Rows are points. The window is the flat piece filled in between its corners: a triangle in 3 columns, a solid with four corners in 4, and so on. A path goes straight from each point to the next, and from the last back to the first. After which points does the path pass through the window?

Window (3 x 3):
[[ 32  -6  16]
 [  0 -64  18]
 [-75  -3 -10]]
Path:
(1): [-77  14  36]
(2): [-13 -59  49]
(3): [  7 -59 -11]
(4): [ 69 -29 -16]
(5): [48 -7 68]
(6): [-81 -13  35]
(7): [-60 -20 -54]
(8): [-64  -3 -39]
Through the window after points: 2

Window (6 x 6):
[[ -88  -82   75  -39  -14  -33]
 [-107   30    5   -4   59   -8]
 [  -6  -12   65  -28  -24  -14]
 [  -7    8  -24    9   92  -21]
 [  42    5  -70    5   -7  -35]
 [  89   33  -66  -87   -1  -49]]
Path:
(1): [  16   25   12  -33   13 -121]
(2): [ 24 -31 -37 -38  16  18]
(3): [-11   5  -9 -34  -4  45]
(4): [  2  19  19   5  20 -91]
(5): [-15  16  53 -14 -11 -65]
(6): [-15 -23  42 -33  -8  18]
(7): [-62 -11 -46 -30  43  14]
(8): [-47  17  -8 -18  52 -88]
(9): [   3   32    8  -18    1 -110]
(10): [ 28 -31 -10 -58 -11  40]
(11): [ 13  -1 -47 -27   8   3]
(12): [  -3   46  -19    2   29 -111]
(13): [ -31   -1   31  -18   -7 -112]
(14): [-29 -34   4 -50  -1  64]
(15): [ 13  -1 -36 -23  44  14]
(16): [  20   27  -27   -6   43 -102]
Through the window after points: 5, 9, 11, 15

Window (8 x 8):
[[-51 -28  37 -18  -9  33  61  13]
 [-42  -1 -42  -3 -29 -45 -50  24]
 [-18  16  39 -32 -72 -44  51  24]
 [ 17  24  -7  55 121  16  73 -24]
 [-16  26  45 -59 -18   2  10  17]
 [-23   6 -73   2 -42  68   5  42]
 [ -5   9  26  31 -43 -24 -45  28]
 [ 53 -32  -3  22  97   7  58   1]]
Path:
(1): [  7 -12 -43  17 -51  60  -1 -34]
(2): [  9  -6   4  -8  20  21  47 -37]
(3): [-2 14 37  8 28  9 67 68]
(4): [-15  24  27 -37   7  -3  12  53]
(5): [ -8   9  31 -31 -20   3  15  -8]
(6): [ -3 -18  -3  16  -8   8  19 -34]
(7): [-28  -4   6  24  16   2  27  34]
(8): [ -6  12  33   3  28 -21  36  37]
(9): [ 20 -28  29  -6  -8 -11  16 -60]
(10): [ -9  -5 -15   1   4  16  46 -32]
(11): [-38  13  -5 -21  31  23  43  95]
(12): [-23  -2  -7   7  -3  19  18  45]
(13): [-10  -9 -20  -3 -19  31  19   1]
(14): [ 11   4   5  -6 -35  17  16 -66]
(15): [-17  20  29  14  29   0  37  95]
(16): [-27  10 -47  -7  -7  31  15  64]
Through the window after points: 4, 12, 16

Window (9 x 9):
[[ 24  -9  -6  42  61  15  50  14  -7]
 [-16  -2 -42 -44  46 -20  30   3   8]
 [-56 -19  68 -10 -58 121 -36  55  39]
 [-40  -3 -41  66  -7  50 -24  22 -16]
 [ 81 -40 -48  -4  82  11 -10   1   3]
 [ 19  -9 -35 -32 -60 -60  22  43 -14]
 [-16  72  -7  12 -41  -8  27 -10 -23]
 [-12  10  11  22 -27 -21 -51  64 -21]
 [ 35 -57  52  38  12 -10  -4 -35  -4]]
Path:
(1): [  0 -42  -7   0  19  27 -10  23 -17]
(2): [ 10 -17  15 -16  -3  -6  11   6 -34]
(3): [ 21  -5  15  17 -13 -18   8   9  30]
(4): [ -5   1 -23  -5  14 -17   6  21  22]
(5): [-14  -5 -14 -27  22  -4  -4  21 -44]
(6): [-13   5 -30 -24   9  10  14  35 -80]
(7): [ -8  26 -39  12 -11   2  -2  41  77]
(8): [  9 -17  -6  33  12   8  -1  17  33]
(9): [  0 -26   1   6  17  41   8  23 -36]
(10): [ 24 -51  -5  -7  39  26   2  17 -86]
(11): [ 17   5 -20  14  19 -24   4 -16  76]
(12): [  5   7 -11  51 -23  -7 -24  21  52]
(13): [ -2  -3 -13  12  -7  45  11  21 -91]
(14): [ 15 -30  27  -5   0  12   8   3 -63]
(15): [ 11 -10 -16  24 -10 -15  12  26  56]
(16): [ 10 -15 -19  31   4  -7 -21  24  78]
Through the window after points: 4, 10, 14

Window (12 x 12):
[[  34   -6  -30   31   61    8  -46  -91    9   40  -44  -12]
 [  14   71  -11   36  104   26   15  -28  -21   33  -43  -35]
 [   9  -25  -49  -50 -102   35   17   20   77    4  -63   -8]
 [  70 -106  -35   53  -51   47   84   30   25   -1  -68  -16]
 [ -64    3   45  -85   13  -62  -72   29   18  -28  -73   40]
 [ -71   -6   -1  -34   50  -11  -65   38   90   -9  -15   41]
 [ -40   16  -67   51   64   38  -34  -28  -45   51  -79   22]
 [ -67    4  -31  -21  -20  -76    1   -8   70  -53  -66   22]
 [  16  -42  -58  -63  -41   -6   -9   25   24  -90   25  -15]
 [  12 -111  -62  -75  -77   -3   85   28   46   27    8   -1]
 [ -22  -34   -6   24 -103    8   13  -10   23   24   10    4]
 [  23   74  -53   88   29  -50  -75  -10  -10  106  -53   31]]
Path:
(1): [-20 -50 -47  17 -10 -10  -8   9  29  24 -30 -59]
(2): [ 19 -15 -47 -15 -20  20  24 -15  20   3 -21  57]
(3): [ 14 -16 -29 -31 -63  24  18  -1  57  -6 -48  39]
(4): [-14 -26 -56 -26 -57   8  -5  22  54  17 -61 -57]
(5): [-43  -5 -13  24   9 -20 -50   7  24  28 -51 -40]
(6): [  2  35 -16  -5 -18   5   2 -28  25 -24 -21 108]
(7): [ 49  -3 -31 -17   6  11  31 -28  36 -22 -29  98]
(8): [-31 -29 -42 -11   5 -17 -52  20  13  -1 -50 -89]
Through the window after points: 3

Window (14 x 14):
[[ -63   40    0   75   -1  -12   31  -77   54  -26  -80   -5   -9  -45]
 [ -67   41   49  -31   14  -55  -41  -53   50  -39 -114   15    6    9]
 [  10  -45   20  -35  -76  -60   15   21  -67  -36   31  -48  -62   27]
 [   4   36  -58   -5  -26   83    0   98  -39   40    8   36    7   44]
 [ -21   11  -14  -27  -58   18  -75  -64  121  -90  -86  -21    4   10]
 [  28  -20  108   11  -21  -30   21   33   68   -5  -58    3   51  -53]
 [  12   38   60  -34   13   29   19    1   28  -93  -18  -37  -12   -8]
 [  -3   38  -46   35   41   -7  -33   87   24    0   19  -23   30  -10]
 [ -36   72  -33    0   10  -33   59   18   71   47   33   47  -28  -28]
 [  26  -77  -85  -27   10  -17   -7   18  -82  -34   33   90 -100   28]
 [ -46 -111  -75  -78   13    4   69   11  -84    0   95  -19  -43   25]
 [   7   56   -8   -8  -11  -53   59  -54   48  -51  -46  -16   81   -8]
 [   8   43  -87    3   49   -4   59   31   53   55  -62  -16  -38    7]
 [  48   29  -41   29   54   34   22   34   -4  106   81    1   -1   57]]
Path:
(1): [  5  37 -58 -23  24 -14  12   9  17  43 -26 -15 -30 -26]
(2): [-11   6 -35  38  25   3  60  45  58 -20 -45  -2  -3  56]
(3): [ -5 -25  -5  29 -22 -21  66  25  71 -45  24  11 -27  96]
(4): [-20  21 -43 -59  11   2 -13 -29 -19  -1 -27 -13   0 -66]
(5): [-15   6 -63 -43  11   9  -2 -23 -31  -2  16 -32 -37 -84]
(6): [-27 -15 -16  18  -1 -15  36  -8   8 -16 -12  18 -22  27]
(7): [-38  -2   4  32  10 -29  45  54  39   5   6  28  -4  85]
(8): [ 11  32 -17 -16  26  -6  18  -5 -14  24 -29 -13  -1 -64]
(9): [ 56 -20 -38 -54   9  -1  -7 -33 -75 -17   7  23 -42 -54]
(10): [-26 -38 -35  19  -4 -30  21  53  21 -22   0  50 -48  66]
(11): [-23   6  20  26 -12 -21  14   1  65 -66 -46   9  -3  48]
(12): [-11  25 -14 -63  16 -43 -13 -49   3  20 -31  -5 -11 -61]
(13): [ 23  43 -31 -39  -7   4 -28 -12 -31  19 -14  -7  -8 -39]
(14): [-58  -3  21  33   1 -33  40  47  69 -32 -21  14  -3  48]
(15): [ -19   -4   53   11  -18  -25   63    8   71 -109  -28    0  -32   88]
(16): [ 11  13   3 -25 -11 -17   3   5 -10  -4 -10 -24   2 -31]
Through the window after points: 1, 3, 5, 9, 13, 15
